Each wall is flat, endless, passes through zero and stands at right angles to its row. A trip goes straight from one point to another. Which walls does it cross, in order?

Walls:
(1): [  2 -31]
(2): [ 7 11]
(3): [42 15]
(4): [-28  10]
(5): [ 25 -49]
Trips:
[-24  17] to [-5 31] => 3
[-4 -7] to [-4 21] => 5, 1, 2, 3
[44 27] to [45 -2] => 5, 1
[-16  -4] to [20 -3] => 5, 4, 3, 2
[-22 -36] to [ 13 -18] => 4, 3
[1 9] to [-12   1] => 3, 2
[-55  -8] to [-19  27] => 1, 2

Walls:
(1): [  5 -19  -2  -4  -4  13]
(2): [-17 -13 -30 -32  -4  -3]
(3): [  8  12 -12   8  37 -33]
(4): [ 27 -12  -6  -2  13  19]
Trips:
[  1  60   4 -23  12 -24] to [ 24   5   3 -13  -8 -17] => 4
[ -9  24  15 -32 -17  12] to [-13   6   1 -24   1  14] => 1
[ -1 -16   1  -4  38   6] to [ -4   3  22  30  40 -14] => 2, 1, 4
[ 12 -26 -27 -24 -27  -5] to [-26 -13  -4  17  -7   2] => 4

Walls:
(1): [ 22 -17  40  17 -14  27 -40 -28  -9]
(2): [ 17  26  -4 -28   6 -15 -32 -16  20]
(3): [-24 -17 -10   2 -21 -59  -6   2   7]
(4): [-26 -18  42  16  13   3   3  -1 -36]
Trips:
[ 21 -47   3 -27 -16 -16 -14  26 -26] to [-28 -37  24 -41 -10  10  21  -1  40] => 1
[-39   0  20   7  18   5 -29  -1 -23] to [  4   9  -2 -27  13  -2 -39  38  31] => 2, 4, 1
[ 27  51 -22   4  24 -21 -30   8 -10] to [  3  27 -10  57 -26  16  10 -29 -29] => 1, 2, 4
[-47  60  15  39   6  -3  18  10 -13] to [ 18  18 -17  37   2 -39  43  -9 -29] => 3
[  4  31  26   6  13 -16  17   0  -5] to [ 30  27  33 -14 -15  12  33 -28  -9] => 1
[ -2  14 -16  44  21  -9   2   3  25] to [-7 24 -9 -9  9 18 20 35  0] => 3
[ -4  -9  27  35  14   6 -16 -25 -10] to [  1 -27  19  34 -19 -27  -2 -35 -16] => 3
[ 25  12  18  22 -42 -16  49  34  28] to [ 40 -24  29  39 -37   5  27  30  17] => 1, 3, 4
[ -8  27  12  26 -10   5  12  33  -8] to [  2 -15  13  29   0   7   6   6 -13] => 1
[  6 -16  17  47 -54  -6 -13 -24 -19] to [ -4  11 -41  36 -19 -46  38   5  31] => 4, 1
[  1  13  19  28   7  15   2  19 -11] to [-34  -7 -28   9 -44  -7  18  22  -7] => 1, 3, 4
[  8  34 -28 -14  30   4  11   1  -1] to [ 30  -6   7  -3   3  10 -23  13  22] => 1

Walls:
(1): [ -8   3   6   6  20  -3  16 -23  14  26  20   6   7 -60]
(2): [-57  11 -37 -10 -40  -5  19 -43 -24 -20  -9  -1 -22  -6]
(3): [ -2 -13  32   0 -20 -20  11  21  18   8 -35  -4 -12  19]
(4): [-16 -16  -5  17 -27  23   8  -8 -30  -5   4  33   8  29]
(5): [ -2  -1  -9  16  -8  21   0 -14  46   1  -6 -27 -10   4]
Trips:
[-27  34 -21 -19   9  10  20  -7 -21 -29   4  -7 -16  32] to [ 16  23   9   4  14 -47   6  10  10 -40 -15 -16  25  -4] => 4, 3, 2
[  5 -42  32   7  -1   2  15  23 -39 -31  26  18  -5  14] to [ 34 -22  24  21 -25  -9   6  -4   6 -19   8 -52 -14   6] => 5, 4
[ 28 -34  -6 -13 -32   4 -47 -12 -13 -16 -17  -9 -23   2] to [ 20  15 -23  15 -35  33  21  21  25  24 -26 -13   3  -7] => 2, 4
[ 11  12  35   2 -22  36 -35  17 -30  -2   8 -27 -20   9] to [ 24 -35   1   2  46   4  28 -38 -55  27 -16   4  -5  28] => 3

Walls:
(1): [ 23  20 -31   8  15   0  -4   9  -1 -24 -35   5 -15   1  14   7   2   8
   7  11]
(2): [-12   2   7  23  21  -6  22  12  28  12  20  -6   5   3  14  -2   7 -24
   5  29]
(3): [ 15 -15  -2   7 -21 -15 -23   1  18 -24 -25  10  -4  22  11   4  12   3
  -6 -22]
(4): [ 11   2  17  14 -19  -7 -47  42  -1 -19  10  -5  -7   6 -22  26  17  20
  -3 -14]
(5): [-33 -29  38  -8 -33 -14  -7   2 -28  14 -36  26 -11   4  22   4 -33   3
  27  -8]
(6): [-15   1 -14 -13 -32  10 -33 -16 -10  30 -21   8   7  -8   2  10  12 -19
  11  -8]
(7): [ 18  -9  19   1  -5 -39  56  21  -6  15  12 -13  -4  -4 -47   0 -25  17
  14 -26]
(8): [ 37 -32  21 -12  -3  33 -36   3   2   8  -5 -32  16 -14  17  -7  15  34
  -5   5]
Trips:
[-26  20  -3  -9  33 -23  10   9  -8  -4  23  25 -21  -1  24  -9 -23 -16
   1  -8] to [ 11   2 -14  28 -22  32  -4  13 -16   3  -6 -11  -8  14   4  22  22 -20
 -25   1] => 7, 5, 4, 6, 3, 8, 2
[ 31  13   6   9  34 -15  11 -14  -5  18  -9  21 -32  -2 -30   0   6  17
  25  -9] to [  2  10 -18  11  18  -9 -15   5 -19  -5   0  26 -19  -1  -5   1 -42  -7
  14   0] => 5
[16 27 -4 -4 -3 10 -2 16 30  5  5  4 24 21 -4 -5  7 14 17  8] to [ -7   5 -12  25   1  19  46  20  33  47  -5   7 -14   1  12  18  16   2
  25 -13] => 7, 3, 8, 4, 6
[ 26 -20   0  28 -10 -15 -11 -14  -1 -33  -4 -18  48 -26   5  15  14 -16
  -2   2] to [-31  -1  17  -4 -34 -25 -13  26  17  13  -4  12   6  -2  -1 -11   8  -7
  35   0] => 1, 5, 7, 8
[ -6   5 -15  21  -3 -18 -17 -18   9  28  44  14  13 -20 -23  12  -3 -13
  12   7] to [  0  19 -16   0   7  21  -1  32 -48   9  21  -3 -56 -16   0  20   8  18
   2 -22] => 2, 1, 6

Walls:
(1): [-27  -1   9  13   5   9  44  26  -8  40  33   3 -14  12 -33  16 -24 -14
 -12  20  27  -3  12   2  -9  -5  -5   1   5   0  -1   1 -20  -7  -3  -8
  -4  16  -3 -25 -15  21   0  -9 -11 -26  -2   0]
(2): [ -9 -10   9   7   3   2   2  24  -4   3 -22  -7  -1   6  18   0 -25 -20
 -11  11  10  -6   4   9 -12  -2  14 -15  27  -9 -13 -19 -10 -10 -30  34
  14  15  26  18  15  14  32   1  15 -12 -33  15]
(3): [ -6   9  -5   7  14  -4  23  47  -1  -7 -25  -2  -4  -7   5   5  -9  24
  18  20  40 -18 -20  21 -12  15  13  10  19   5 -35  -4   8   0   7 -13
 -32 -22 -36  28  27  -2  33   8  -4  12   3  26]
(4): [  6   2  10   8 -34 -19  15   8   5  12   7  11   3  -3 -16 -30 -15  29
 -16 -32 -32 -12  18 -20   1  -7 -12  24  14   7   6 -11   8 -18  37 -21
   9 -48   6 -12   1  25  32  12 -14  29  14 -10]
(5): [ 24   3   6  -5   7 -19 -12  22 -17  31  -7   9   4 -10 -11  21  -2 -53
 -37  29  -5   6  32   7  18  -5   4   3  -3  -5  13  24   3  16   2 -47
  28 -19  22  18   0  21   3 -31  21  40 -18   4]
(6): [-25  27  27  19 -22  16  12 -40  20   1  -3  17  11  20 -10 -16   0  18
  -9 -17  -9  -8 -38  13 -42   5  22  11  -4 -18 -19 -19 -14 -13 -10  -1
  -1   5  14  21 -17   6 -20  15 -18  17 -19  20]
(7): [ -1 -26 -17   7  12  26   0 -32   2  28  -2  13 -16 -13   1   4 -35  22
   2  -4  18 -15  13  27 -29   6  24  -1  20  32   7  30  -7 -24   6 -10
  -7   8  -5  21 -20 -11   7   4  -7   6  -4 -30]
(8): [-29  23 -17 -27 -19  -4  -8  -7   6   3   5  40 -10 -15  -3  -7  -7 -28
  21 -12  29 -19  -7   6  -7   2  26 -29  -6   3 -14  -7 -14 -20   7   5
   4 -10  21  26  -7  11  23   6  19 -22 -27  23]
(9): [-14 -11  12 -16  -6 -60  16  -7 -15  26  -4  13  20 -44 -15  29  12  25
 -19  -7 -22 -15  14  26 -40  21  13   3 -22  -9 -26 -26 -28  -7 -12   5
 -18 -15   7 -24 -11  -4   4 -19  -1  24   5 -14]
(10): [-11   9 -13  18 -14  -2  31 -52   6  16 -13  18 -13   4   9   9  11 -13
   6 -14   0   0   6   8  16  -8   5  12 -21   0 -10  30  18   1 -21 -24
  16 -21  32  -5  -2 -15  29   6  12   5 -38   8]
(11): [ 19   4 -13  27  10 -16 -13  16  -5  40  13 -26 -12  13 -12 -23 -25  -1
   5  11 -11   4 -26 -12 -43   9 -20 -12   8 -16  -5  -5  11  -6  15  23
  14   1  -1  -6  -6  -3  -4  13  18  12  -2 -37]
(12): [-22   0  -9  -3   1   6 -28 -11 -18  24  17  12  -5 -19  13  20  -3  13
  -1  -1 -13  -8 -15   8   8  10   5   5  -8  -7   4  12  24   0  13   2
  21 -13 -42  11  39 -12 -19   0   0  24   1  -7]
Trips:
[ -1   3  -3  -7  26 -26  23  18   4   9  32  32  14  -7  -9  -7  24  34
   4  -7  -5  12  -2 -12   1   9   9  -7  20 -14  27   6 -18  11  16 -26
  -5  24   5 -30  13 -10  13 -11   7 -18   5  -5] to [-25  -2   4 -13 -23  -7   5  -6   8 -15  23  10 -21  10 -22 -13  -9  -1
 -21   8  20   5   5   3  15   9 -25  12  -8  -2  19  14  12  23   6   7
  13   0  10  -7  -7   8 -19  -1  24  24   7 -32] => 5, 11, 12, 9, 10
[  0  10  -5 -19  24  -7 -12 -17  -4 -21   0  14  25  10  36   3  -8 -11
   2 -12 -34  38  -2  31   0  -1  19   4  27 -26  12   2 -10  -2   2   3
   7 -17  15   1  28  -9 -30  27  18   4  -7  -3] to [-28 -20   7 -13   7 -12  -7 -38 -11   6  10 -15  -5 -11 -16 -13  14 -24
 -31   6  -9  28  16 -15 -25  -7  -7  13 -21  44   4  10  19  11  -6   3
  29 -12 -13   0   3  -3   2   6  -2   4  17  35] => 2, 9, 4, 6
[-18 -20   8  16 -35 -13  -7 -11 -27   6  11   6  25   2  14  29   0 -12
  16 -34  17 -16  12  18  -1 -41  11  17   6  11  -9   1   4 -13   9  -2
 -17   4   9 -17  -4 -10   8 -11  -6 -29  24 -17] to [-11  35  21   4   7  -8  -6   3  -6  -6  -7  24 -23  -1  17 -13  12   9
   6  17  -8  19  10 -18   7 -10  13   0   5  27  23  10  19 -32 -22  11
  -7   4   0 -11 -16   6  16  23 -27  10 -36   7] => 2, 6, 9, 1

Walls:
(1): [ 23   5  28  -6  22 -39 -23   3  10  -3  22  26  27  14  -6 -14 -11   8
 -20  21  19  12  30 -33 -15   9  -5  -5 -13 -33   1  26  16  14 -50  10
  20 -11 -19  21  -8 -15 -12  -5 -20  -1  -8 -10]
(2): [-12  52 -18  14 -27 -18  22 -12  17  21   4 -12  14   8 -38  30  -3 -17
  10  12  10  14 -22  23  -5  12   6  -5   8 -13   3  -2   2  11  -8 -21
   6  22  20   0 -25   2  16  -7  -2   5   6   8]
(3): [ -2 -12  53  -6  14 -50  -3   1 -35 -17   1   3 -17  31   3  31  -2  13
   6 -13  12 -11   4  37  -7   7   3  -3  14  39   9  -7  14  -6   8 -38
  13 -48  -1  -7   2  27 -12  24   1  -6  31   4]
(4): [  7 -18  12   4  17 -16   5  10  22   9  10 -14  12 -16   4   3 -14   1
  -2 -30 -14  -7 -11   3  32 -19 -34   7 -29  19 -39   5  -5 -14  -3  13
  38  -7   5  16  20  10  -3  10  12   9  13  16]
(5): [ 33  -5 -25   5  13  -6   6 -14   5  10  -7 -15  -2 -10  -4 -11  17   7
   8  10 -14 -26  11 -16   1  18   8 -40  13   0  -9 -18 -43  -5 -31 -21
  12   4  15 -12  26  28 -14 -27   4  -6  23  11]
(6): [-18  -1 -28  -2  -3  51  -2   6   6 -14  13 -11 -15  14 -16  -7  20 -14
   0  -7 -46  12 -14  29 -25   8   2  -6  15   9 -17  -5  -1   2  42   3
  -4   7  11  12 -23 -17   6   9 -16  40 -33  25]
(7): [  9  -4 -29 -28 -17   8  31 -27  -7  39  11  14 -21  -5  12  19 -36   1
 -43 -10  -7  12 -32  -8  -2  10  55  18  21   7  19  21  -2   1   2   6
  19  12   1  33 -15   6  -4  30  -9 -17 -46  17]
(8): [-26   4 -11   3   2 -48 -27 -17 -14   6  -6  10   0  10 -37 -20  16 -12
 -12  18 -16  26 -11 -10  -9  21 -16 -23   9  23  23  -1   7  -1   7   6
 -32 -33  11 -28  12  -6  -8 -18  -1 -11 -18 -14]
Trips:
[-17 -13 -35 -24  11 -44  -8   5 -32 -24  -5   4 -12  21 -23   1 -11  -1
   4  24  21 -19  -8 -20  36  25   5  -3 -17  16  -4 -10  24 -21 -16  55
  24  -5   6   9 -22 -17   1 -18 -27   8  -7  26] to [-16   4  13  -5  36  32  -8 -12   5   7  20  -1 -25  17 -35 -10  21 -11
 -24 -14  14  18  -5 -19  -3  10  10 -11  14 -14   9  31  20 -15   6 -23
 -14   8 -19   5   6   9 -19  12  -1  16  11 -17] => 4, 6
[ 37  17  11  11 -21  -1  -1  20  45 -27  -9   3 -23 -11   8   0  27   0
 -10  19  27 -29  29  37 -25  27  20 -23  23 -21  41  21   0  25 -12   9
  14  11  47   3 -22 -23 -17  24   5  -1 -12  -9] to [ -5  28 -26  20  -4 -30   2 -29   4 -16  -9  20   2  22  22 -13  18 -11
  17 -13 -29  -9   9 -18 -14  -8 -11  -9  13 -43   6   1  23 -31   7  -7
   7  11  14   5   0  28  18  20  13  -6   5 -17] => 7, 6, 8
[  0  46 -22   8  25  30 -24 -30  14   0   0  -1  -3 -28   3  27  49   3
   2  17 -18  -6   9   4   9  43  10   4  -7  12  18   1 -21  -3  -5  17
 -29  38  22  20 -30   2  17 -30 -23 -21  46 -47] to [ 25   6 -19   9 -39  27   6  10  16  -6  19  -5  -6   5 -20  23 -46  -3
   4  25 -14  -4  -1 -25  11 -25 -28 -30  -5  -7   6   3 -30  30 -22  -7
   6  -9   4  41 -25  18  11  26  20  -2 -24 -11] => 8, 7, 1, 4
[-23  -8  -2  23   4  13 -25  16 -11  11  -4  -1  -8  -4   6  18 -15   9
 -17 -22   1 -14  19 -24  -9  18   8   6  16  36  12 -41  -2   5  -7  -9
   7 -18  43   9  -9 -22 -10  -5  33 -24  22 -18] to [ -9 -23 -16  30 -10 -28   8 -11  20  40  45 -10  -5  10  31   4 -14 -29
   2  12 -14  -3   8 -11  25   4 -25 -24 -35   5  14 -16   1   6  17 -13
  11 -31 -28 -10   5   7  13  18   5 -42  -2 -12] => 4, 7, 1
